Each row of a before or after table is a point. The points were changed in one or more steps. Then noise was added and the rows were shuffled. The steps act on columns, c1 being the first. Name the steps. A step turns or swaps two columns, mirrors them in a line or flattens them onto one, adds a multiple of one to another, or multiplies or shifts one. Angles are multiples of 10 degrees, from the lower column toward the higher: turns from -170 to 170, lines from 10 to 170 but not 90. Use the fewest steps. Two steps may share a column if one is a turn and the other turns, adds or multiplies; they go together, in the order done. Otherwise the lowest column goes first.

Before (12 x 3):
[[-49  21   7]
 [  5  28  41]
 [  0 -45 -18]
 [-32  10  -2]
 [ 11 -28 -26]
 [-30  -6 -35]
 [ 46  17  56]
 [-15 -14  18]
 [-40 -25  44]
 [ 11  -3  60]
 [-11 -13 -52]
 [-13 -19 -41]]
After (12 x 3):
[[-33  36  55]
 [ 42  18 -21]
 [ 21  -2 -40]
 [  1 -32  -2]
 [ 17  -8  19]
 [ 17  -9 -52]
 [-27  -4  40]
 [ 40 -32  45]
 [  3  10  60]
 [ 14 -28 -34]
 [ -3 -55   7]
 [ 22  19 -26]]
Steps: turn c1 and c2 by 110 degrees

Before (14 x 4):
[[ -7   3  -1  -1]
 [ -3   2  13   2]
 [-13  10  16  24]
 [  1  -7 -10   9]
 [  0 -12   3   6]
 [ 14  40  16 -14]
 [-48   7 -28 -13]
 [ -7 -10   7  -5]
 [  1  -9  16  -7]
 [ 10 -15  18  -9]
 [ 10  -1  12  -7]
 [ -7  60   5 -13]
 [ -8   2  14 -10]
 [ 15 -15  -5   8]]
After (14 x 4):
[[  4  10  18  27]
 [ -4  -8 -10   7]
 [ -8  40  17 -17]
 [ 10  61   4  -9]
 [  2  -9  17  -8]
 [ 50   6 -28   4]
 [  6   5  -3   2]
 [ 10   2  15  -6]
 [  8  -9   7  -3]
 [ -4 -12   4   8]
 [ -7  -1  12 -10]
 [-19 -15  -4   1]
 [  3   1  13   3]
 [ -6 -15  19 -12]]
Steps: mirror c1 and c4 in the line at 100 degrees

Before (10 x 6):
[[ 38   1   9   5  38   9]
 [ 52  -7  35  32  20  13]
 [  8 -27 -14 -20 -23  12]
 [ -3   5 -19 -38 -31   5]
 [-18   7 -23  14  -2 -13]
 [ 60   3  -7  25   5  20]
 [  9   0 -35 -33 -20   8]
 [-10  22  -6  -6 -20   5]
 [ 57  -8   9  22  17  -9]
 [ 23   5 -19 -31 -30 -21]]
After (10 x 6):
[[-53 -22   2  52  18  -9]
 [ 19 -15  -1  24 -20   5]
 [-33 -20  -2  34  38   8]
 [-50 -33  -4  54   5  21]
 [-23  21  -3   9 -22  14]
 [ -7  -5  -2  -4 -20  14]
 [-49 -20   0  63  21   7]
 [  5  -4  -1  -8 -32   8]
 [ 20   2   2  43  -3  -8]
 [-17 -17   2   0 -31 -16]]
Steps: turn c1 and c2 by -150 degrees; flatten c3 and c6 onto the line at 100 degrees; shift c4 by 30

Before (12 x 8):
[[-11  -7  -6  -3  25   3   1  11]
 [  3  32 -11 -15 -14  23  21  -1]
 [ 12 -13  -7   5  -5  11  -1 -15]
 [  3 -14   1  13   0 -13  14   1]
 [  4 -15  -1  11  -3  16  -5   3]
 [ -1  28 -18 -30 -26  40  14  22]
 [ -7 -11  15  12   8   9   0  -2]
 [ 10  20  14   1  15  -8 -11   3]
 [-11  18 -10   5 -10  22   2  -4]
 [-14  23   1 -12   0 -10 -19  14]
 [-26  12  -5 -33  14   7 -23   5]
 [  1  26 -30  -8 -12  34   0   9]]
After (12 x 8):
[[  1  10  -5 -15 -20  -8   3  12]
 [-23 -29 -31  18  -5 -22   1   9]
 [-13 -12  14 -14  -8  17 -12   2]
 [-24  11  -5  31 -59 -14 -22   4]
 [ 13  -5  -1 -13  18 -15  -5   2]
 [-27   5   1  16 -18   8 -19  13]
 [ 17 -10  -7  -3  11  -9  -2 -15]
 [  7   4  16 -22  13 -15   0  -2]
 [-21 -10  -9   1  14 -20   2  -4]
 [-24 -31 -17  59 -29 -29  14  22]
 [-26 -27 -10  29 -14 -11  21  -1]
 [ 13  11   0 -16  19   8  14   1]]
Steps: turn c1 and c2 by 60 degrees; turn c2 and c6 by 150 degrees; multiply c4 by 2; turn c4 and c5 by 130 degrees
